Every row gives one point. To make a cloud, some directions were put in groups of two or more. Within a group, all points are equally far from the middle, so they leave a hole (a ring in 2 directions, a hollow ball in 3). The other directions are filled evenly. Then the cloud was stretched, turned, moved and blurred a little. How many holes are there, and how many directions does each take, smallest first?
In the rows, 100 means zero.

Cloud, 22 rows:
38  128  96
135  148  75
91  32  88
64  136  83
11  79  109
67  115  65
48  118  82
16  90  102
119  86  138
37  49  145
70  70  48
85  163  122
34  49  136
73  166  163
78  102  181
88  51  130
42  45  124
86  33  89
141  140  107
82  41  115
30  142  114
99  105  163
Holes: 1 (2)

Cloud (31 x 4):
43  121  147  39
82  99  87  150
120  96  103  161
83  86  169  107
77  119  102  5
105  46  96  56
136  90  124  151
147  64  137  109
67  67  121  146
30  79  140  94
91  29  111  77
59  48  137  125
147  58  113  86
106  109  71  21
109  29  96  119
101  39  152  87
84  122  144  128
54  67  148  121
87  98  163  48
49  39  129  88
23  104  131  74
83  116  96  6
90  37  152  117
168  108  90  104
69  144  53  38
132  172  87  76
70  147  47  59
66  81  153  35
126  163  118  66
76  86  169  102
90  41  77  89
Holes: 1 (4)

Cloud (32 x 4):
60  108  73  47
48  106  26  148
135  90  86  195
57  63  136  50
119  62  151  83
37  71  122  99
83  82  85  152
127  73  121  133
136  123  107  142
56  84  74  169
81  136  80  194
111  88  155  84
100  71  44  121
89  111  48  79
48  54  110  109
123  163  65  104
83  172  85  115
116  78  79  37
53  97  56  165
86  60  49  150
122  129  58  166
83  106  117  112
73  101  97  114
119  90  106  86
105  42  107  150
108  93  79  50
59  115  45  178
186  110  119  70
81  114  42  108
99  158  48  115
142  51  119  54
75  132  73  160
Holes: 0

Cloud:
74  97  79  20  123  41
24  102  83  99  123  22
56  145  94  40  69  41
66  117  164  141  92  84
65  89  128  73  166  65
60  106  39  136  72  101
5  105  84  131  118  71
29  53  67  76  89  124
10  58  98  68  130  85
62  67  159  131  120  95
88  147  141  104  159  86
146  48  101  64  92  114
120  101  129  58  99  13
64  162  101  114  53  75
96  87  134  73  82  5
58  148  146  131  73  99
88  34  124  126  99  49
8  60  116  137  84  100
83  55  39  84  133  96
130  152  142  98  105  125
77  160  98  117  140  129
108  138  113  72  63  17
108  140  156  109  73  45
80  102  182  64  129  65
80  66  44  87  49  84
120  41  118  78  65  129
101  40  91  65  142  68
141  76  71  85  52  84
85  94  115  82  163  42
92  170  71  120  142  53
118  15  109  80  92  79
73  94  87  172  63  76
135  116  145  54  68  48
48  62  77  79  153  69
33  64  135  52  145  85
12  71  88  70  131  57
100  105  176  68  127  54
42  30  86  105  45  103
138  135  127  143  113  96
60  34  117  83  74  144
31  42  86  145  63  77
77  56  157  36  55  77
62  91  67  21  99  50
83  34  43  103  89  60
92  106  123  67  62  146
112  146  129  105  157  57
29  129  134  50  142  58
104  49  133  53  137  61
94  131  92  54  51  31
Holes: 2 (3, 3)

Cloud:
36  118  82  83  114  123
138  130  117  156  85  111
69  81  41  129  110  44
81  99  29  143  138  134
106  98  5  86  167  113
156  61  80  73  106  133
95  52  44  151  137  94
148  47  60  69  124  118
157  136  103  146  97  97
137  55  59  139  49  70
50  92  9  65  89  129
145  47  40  96  97  118
152  139  98  142  97  73
90  36  69  159  108  91
103  71  44  41  167  91
125  98  56  130  114  37
18  108  44  83  116  121
37  100  13  79  145  140
68  44  43  69  71  68
92  50  44  43  89  85
33  32  53  69  90  117
62  124  89  68  127  133
44  104  78  127  48  100
50  91  34  100  167  151
40  65  57  121  113  60
105  46  21  69  98  130
109  61  104  117  174  140
62  84  71  143  29  92
101  112  95  164  127  125
108  121  14  58  135  119
134  97  22  121  81  122
34  102  11  75  135  134
163  51  110  103  122  126
107  30  45  132  93  124
158  52  68  133  70  72
110  40  109  120  152  144
120  34  29  85  116  121
100  131  95  69  76  94
55  111  85  152  101  84
104  35  23  68  143  114
103  115  122  123  120  63
50  45  84  71  96  154
97  108  86  100  173  152
125  97  100  111  102  167
93  132  111  90  71  92
147  116  80  88  112  147
84  133  101  80  119  83
109  51  28  55  162  104
99  127  42  47  96  98
49  110  58  139  53  87
Holes: 3 (2, 2, 2)
